Every row gives one point. Any point is a mix of the corners, with weights that add up to 1. It lies inside the corners' shape when no weight is negative. Say inside or outside, and name the corners with a negative weight.

Corners:
(1): [ 5 -1 31]
(2): [-42 -37 -60]
(3): [25 21 11]
(4): [-38   1 -30]
Points:
[ 7 13 16] -> outside (2)
[ -4 -10  -3] -> outside (4)
[ -7   7 -11] -> inside
[-31 -11 -45] -> outside (1)

Corners:
(1): [ 27 -28   8   1 -19  13  11  21  -8]
(2): [-22  32 -28   0 -10  15 -23  -3  28]
(3): [ -5  -4  11 -33  12 -20  45 -22 -12]
(4): [ 31 -32 -31   5   2 -18  13   5  -2]
(5): [-16  11  -6  60 -30   3 -22  11  31]
(6): [-23  18 -22   7 -17  -8 -33  37   0]
(7): [ 16   6  -1  -6  21  -5  16 -14 -29]
(8): [ -5  10  17   8  18  -8 -24  16  23]
(9): [-21 -28   5 -35  25  -6   6 -27 -22]
(10): [-20  -6  -7 -28  41   5  33   5 -15]
Points:
[-6  4  0  5 -3  3 -3  7  1] -> outside (4)
[ 14   7   5  21  -7 -12 -12  27  11] -> outside (2, 9, 10)
[ -6 -16   6 -12  10 -26   6  -7 -22] -> outside (1, 2, 10)
[  1 -11 -13  -7  10  -7   8   3  -7] -> inside

Corners:
(1): [ -1  17   6   1  13   3   3  13 -19 -11   2  20 -16  23  -6  -2 -15   4]
(2): [  3  -7  -9  -6 -11 -14  11   1  15  23  -9  15 -17  20  -3 -14  -6 -27]
(3): [-12  18  -6  10 -11 -14  -7 -15 -15  43  11  10   7  13  -1   2  15  -9]
(4): [ 43 -21 -18   6 -11 -16   6  -4 -14  38   6   7 -17  16  -2  -6   1   6]
(5): [ -5  12   5 -51   5  10 -12 -14 -23  23   7  13  -4  25   1 -25   9  -3]
(6): [-13   5   9  -4  -5   4  14  34  12  15 -17  10  -2  13  33   9  -5  -2]
(7): [-16  15   3  -4  -7   8 -18   1   1  -7   6  -3  13   5  -7 -27  -7  10]
(8): [-15   0   4   3  -5  -3   0 -15  -8 -12 -10  -4 -13  26 -10   2   2  20]
(9): [  0   4  19  -4  18  -2 -11  -9 -19 -14 -13  -2  -8  16  36  -7  -4  -1]
(10): [ -7  -6  45  12  -4   5   7  31  -3   8   4  -7  -9  26  -1  -1  -9 -32]
(11): [  0  -2 -13 -15 -10   4 -53 -19  -9   8  13  12 -15  17  -8 -12   8  -6]
(12): [ -4  19  -1   5  -5   3  -6 -14  -2  -9 -24  -7  -3 -23   3   0   3   5]
(13): [-15 -17 -15   2  -9   7   6 -17 -14   1 -19  15  -7 -10   5   3 -13  -1]
(14): [  7   5  -1 -11  14  -9 -21  -5 -11  -6  -1  12   9  25  -3   2  10  -4]
(15): [  6   3 -15   0 -13   3  -2 -16 -14  -6  17  -2 -20  16  -5   3   2 -18]
(16): [-13  -1 -10   6 -12 -29  -2  -3 -11   0   4   5 -19   7 -10   2  19  11]
(17): [ 10 -10  18 -10 -13 -47 -17  -7  45  30  19   8  -8   8  -4   9  -6 -10]
(18): [-14   2  -9   3  36  -7  -3 -12  31  -2   9  15   1  14  -1   5  28   8]
(19): [-16 -19  -9   8  -5  -9  -5  17 -13   6  -2 -60 -16  24  -8 -11 -15  17]
Points:
[ -5  -6   6  -2  -1 -11  16   5  -8  17   2   4 -18  27   3   1  -1  -3] -> outside (7, 11, 12, 14)
[  0  -3  -4   7  -3 -11  -5  -1   2   6   0   4  -8  12   0   1   1  -1] -> outside (5)
[  1 -29   2  13  -1 -22 -32  -9  32 -16  -8 -19  -5  -2 -15 -13  -4  17] -> outside (1, 3, 5, 6, 15)
[  0   6 -23  14 -10 -16 -17 -52   2  -7   6  33 -17 -13 -15  -1  10   4] -> outside (5, 6, 10, 14, 19)
[-41   1  11  -7 -29   0  -6  14  -8  14  18 -12 -16  29 -16 -11 -15 -15] -> outside (4, 9, 12, 14, 18)
[ 10   4   9 -16 -34 -12 -33   2  -9  33  19 -20   1  18  -6 -13   6  -1] -> outside (1, 2, 9, 13, 18)
[  3   5  -8  -5   1 -22   3 -12   2  14  -6   1  -7  12  13   3  11   6] -> outside (1, 7, 10, 11, 13)
[-2  4  0 -2  0 -6 -4 -5  2  6  1 12 -7 12  2  0  5 -3] -> outside (19)
[ -3   8  -2  -3  -1   1  -3   2 -15   3   1  -3 -10  22  -3 -11   7  -3] -> outside (13, 17)

Corners:
(1): [-10   3 -14  11 -17   9  20 -39 -32  14 -37  22 -13   0  29   9   7 -15
   5 -20]
(2): [-16 -17 -16   7  22  15  -1  13  25  38  24 -28  40  25 -32  37 -19 -29
 -33 -17]
(3): [ 14  -4  30   4  25 -27  29 -11 -55  44  11 -14 -25   2  21   5  36 -17
 -41 -31]
(4): [ 31 -11 -29  53   3  -7  24 -31 -42 -15 -22 -10 -11   2  16  37   7  15
   4  19]
(5): [ 27  11  33 -25 -42 -39 -27 -17 -11  36 -44 -45 -11 -24  34   8   4 -30
 -16  22]
(6): [ 40  46 -26  16  19  -2  33  31 -59 -32   5  34  10 -47   3  -8 -50   7
   7 -13]
(7): [ -4  31 -37   5  28 -25  22  12  21  21  45 -33  60 -22   3 -46  12 -31
 -25   6]
(8): [ -6 -14 -16 -37  -2  -1  19  31   8  11 -13  -6   8  -2   7 -28  38  21
 -30  37]
(9): [-27   2  44  16 -15  28  41  26  -1 -28 -23 -33 -27  17 -41 -26  29  26
 -10  -7]
(10): [-21 -15 -10  55 -11 -36 -25  -9 -49  13   5  43 -10  14  33  38 -44  -7
 -21   1]
(11): [ -2  20  24  -4  37  -2  36 -44 -18  39  34  25  -9  -1 -57  18 -34 -32
 -46 -24]
(12): [-23  45  41   0 -10  -7  50 -16 -18 -17  -7  24  37  28 -25 -32  26  24
   5 -29]
(13): [ -8  23 -39 -30  21   2 -30  19  36 -41   6 -15  31  27 -19 -41  -5  16
  22 -24]
(14): [ -7  -6 -22 -33 -48 -46   4 -13 -14 -31 -36  21   7  -3 -25 -23  44 -47
  26 -22]
(15): [-26 -26 -27  -5 -42   6 -21  15 -32   9  48   2  44 -46 -23 -34 -11  15
   8 -20]
(16): [ -4 -13  43 -38  33   4  37 -15  12 -11  12  17 -22 -13  12   7  42  10
 -33 -31]
(17): [ 37  58  36 -42  -4  14 -17  11 -52 -47  39  10  -4  -8   9 -22  -2 -27
   1  48]
(18): [-38   8  -3  27  14   8  19  27 -60 -20  -7 -37 -23 -35 -43  33 -17  19
  33 -17]
(19): [-17  -3  23  11 -11   4 -16   6  13  39 -24   8  -3 -23 -27  -2  27 -17
  30 -14]
(20): [-17 -35  -4   0 -33 -17  25   6   6   7  35  48   1  22  -7  -2 -24   7
  37 -16]
(21): [ -5  38 -22  29 -15   6  33 -16 -11  38  19  19  -8 -31   4  20  29  15
 -13 -28]
Points:
[-12  -6   4   8 -16   2  27   7 -34   0 -10  12 -11 -10  -1   6  27  15
   1  -8] -> outside (5, 7, 11, 13)
[-21   6  12 -17 -14  -6   0   6  -2   6  -8 -11   6  -2  -6 -17  35  -8
  -5 -12] -> outside (4, 6, 11, 20)
[ 11   7 -39  -1  -3  -4  -4   4 -14  17   9 -10  17 -25 -12  -2  -7 -16
  13   0] -> outside (9, 10, 12, 16)
[  0  10  -6   2  -2  -9  12  -4 -19   0  -3  -1   6 -10  -7  -4  10  -9
  -6  -8] -> outside (20)
[  4  16  16 -10  -9  -2  12 -21  -7  -5 -10  34  -7  15 -14   6  -2  -9
  -5  -8] -> outside (3, 7, 15, 18)
[-11   0  48 -13 -25 -16  -2 -40 -13  10   0  51 -27  14   9   0  15 -14
   0 -46] -> outside (2, 4, 6, 7, 8, 18)
[ -8   6  11  -1 -10  -9 -11  -4 -22  11 -19 -33   6  -1 -14  -5   7 -19
  -6   9] -> outside (6, 16, 20, 21)
[ -4  10   5   4   0  -6   5   2 -31  -1   5   2  -4  -7  -3   3  -1  -6
  -1  -4] -> inside
